Every row gives one point. The window is the flat piece filled in between its corners: a triangle in 3 columns, a solid with four corners in 4, and so on. A path goes straight from each point to the next, and from the last back to the first. After which points does the path pass through the window?
In the rows, 128 means zero.

Window (4 x 4):
[[148 155  56 143]
 [118 178 178  93]
 [140  91 162 129]
 [119 121 119 110]]
Path:
(1): [114 162 174 113]
(2): [ 80 117 115 149]
(3): [142 129 128  92]
(4): [169 164 138  85]
(5): [113 161 113 142]
(6): [117 144 122 152]
(7): [169 174  53  98]
(8): [140 107  97  63]
(9): [114 160  98 151]
(10): [ 86 180 129 141]
(11): [138 174 118 100]
(12): [167 155 157  84]
Through the window after points: 2, 6

Window (4 x 4):
[[ 71 181  99 180]
 [147 121  78  95]
 [147 136 152 129]
 [150  69 168 102]]
Path:
(1): [128 151 153  86]
(2): [147 111 132 187]
(3): [168  95 147 140]
(4): [ 81 113 101  91]
(5): [133 152 151 120]
(6): [153 114 138 145]
(7): [207  97  96 130]
(8): [122 109 129  96]
Through the window after points: 1, 5, 7

Window:
[[175 104 116 105 105 117]
 [157  96  63 123 164 116]
 [163 162 131 147 114 134]
 [160 124 171  41 153 128]
 [ 94 175 123 170  87 135]
 [109  83 137 153 151 128]]
Path:
(1): [143 143  92 144 106 178]
(2): [105  94 115 132 125 165]
(3): [148 104 137 143 147  98]
(4): [170 123 114 116 122  80]
(5): [161 139 132  78 136 165]
(6): [174 100 156  57 165 191]
(7): [162 109 157  59 156 105]
(8): [145 169 129 126 107  81]
Through the window after points: 2

Window, 8 rows:
[[168 127  66 162  48 220 104 126]
 [201  67 117 152  71 173  89 125]
 [111 122 116 103 170  72 165 114]
 [127 146 153  80 152 108 116  99]
 [113 181 136 151 200 109 137 141]
 [ 98 143 145 149 156 183 167 137]
 [137  87  99 109 106 157  81 157]
 [123  90 117 155  72 141  78 109]]
Path:
(1): [134 152 138 141  78 126 127 147]
(2): [137  99 113 139 152 135 105 111]
(3): [144 123  81 134 188 151 114 110]
(4): [136 143 170 143 101 154 151 162]
(5): [153 129 145 131  55 110 111 146]
(6): [157  86  97 154 143 176 104 109]
(7): [134 116 116 145 157 164 120 126]
(8): [152 142 161 105  70 139 151 150]
(9): [106 162 160 136 152  90 137 165]
(10): [115 120 127 131 196 127 126  95]
(11): [110 150  93 164 227 141 143  98]
(12): [124 176 160 132 145 100 124 165]
(13): [139 114 157 148  69 150 132 139]
(14): [111  85  65  90 160 138  86  77]
(15): [143  97  66 104 184 139 118  88]
(16): [142 134 147 119 115 135 122 155]
Through the window after points: 1, 5, 11

Window, 8 rows:
[[ 87  83 115 146  73 132  71 147]
 [116 131 139 105 154 126 180  89]
 [ 90 132 153  74 116 184 147 140]
 [100 108  87  88  34 159 112 140]
 [151 169 154  76 160 148 135 108]
 [153 111 135  67 167 190 152 108]
 [123 109 105 187  95 100 133 186]
 [155  78 165 175  90  66 130 170]]
Path:
(1): [101 110 128  85 119 107 139 151]
(2): [115  85  78  98 110  97  90 195]
(3): [ 98 115 132 139  61 167 155 126]
(4): [149 114 140 141 131 144 152 108]
(5): [101 114 154  97 140  99 150 165]
(6): [128 161 142  64 146 116 115 153]
(7): [152 146 152 104 144 155 145  99]
(8): [134 139 155 139  81 168 156 111]
(9): [ 98 101 100  87 125 118 122 131]
(10): [ 78 109 100  70 126  96 116 161]
(11): [136 128 132 124  89 164 149 106]
(12): [176 117 105 161  79 184 125 105]
Through the window after points: 6, 8, 10

Window, 9 rows:
[[103 121 137 174 201  78 174 103 181]
 [ 48 185 155 136  99  71 107 152  98]
 [100 108 108 163 101 182 184 162 148]
 [146  84 109 184 152 145  74 147 102]
 [107  95 174  99  98 105 134 119 163]
 [ 34 131 128  58  74 115 164 146  84]
 [110 148 148 122 142 111 136 179 155]
 [134 113 163 154 135 118 120 112  66]
 [166 128  60  92  92  78 140 146 163]]
Path:
(1): [131 159 108 111 138 131 141  90 136]
(2): [115 101 114 122 104  75 145 166 133]
(3): [141  86 120 159 114  60 191 174 131]
(4): [122 118 110 111 126 136 134 117 141]
(5): [120 155 122 152 136 136 113  81  92]
(6): [131  87 166 129 120  92 141 161 109]
(7): [ 86  99 152 107  98 101 187 164 109]
(8): [ 52 177 120  92 100 129 135 116 120]
(9): [125 189 152  79 131 128 107 122 160]
(10): [100  91 140 171 139  98 158 192 117]
(11): [ 84 105 131 109 108  84 172 160 105]
(12): [ 98 140 130 112 101 151 116 116 102]
(13): [130 149 108 122  88 149  65  86 168]
(14): [129 104 100 129 119  94 197 178 125]
(15): [116 106 144 148 111  86 138 158  84]
(16): [120 132 143 122 137 146 120  92 101]
Through the window after points: 1, 5, 9, 11, 13, 15

Window, 11 rows:
[[ 88 137 107  89  87 119 116 195 105 116 179]
 [ 64 130 131 133 111  72 127 150 178 124  87]
 [210 125 176 160  98 211 124 120 112  96  99]
 [136 179 130 136 129 118 141 116 184 172 100]
 [136 115 132  48 138 139  74 164 105  71 188]
 [178  76 157  88 101 133 117 183 118 106 184]
 [121 106 169  83 108 135 124 120  92 103 192]
 [116 140  90 135 151 117 170 124 162 106 137]
 [101 117  82 142 111 126 127  99 180 167  88]
 [104 138 109 185 133  73 104 125 143 158 107]
 [124 103 172 129 107 166  82 165 141  97 204]]
Path:
(1): [120 103 133 111 120 155 106 162 102 126 147]
(2): [133  93 144 140 181 158 106 172 130 124  70]
(3): [118 147 106 111  83 107 142 123 144 118 160]
(4): [133 155 125 123  97 127 133 109 162 111 129]
(5): [137 126 155 140 182 135 112 175 135 207 117]
(6): [125 115  85 175 183 157 134 167 113 176 105]
(7): [114 142 128 114  81 101 114 118 180 111 128]
(8): [157 149 154 118 102  97  86 107 187  93 154]
Through the window after points: 4
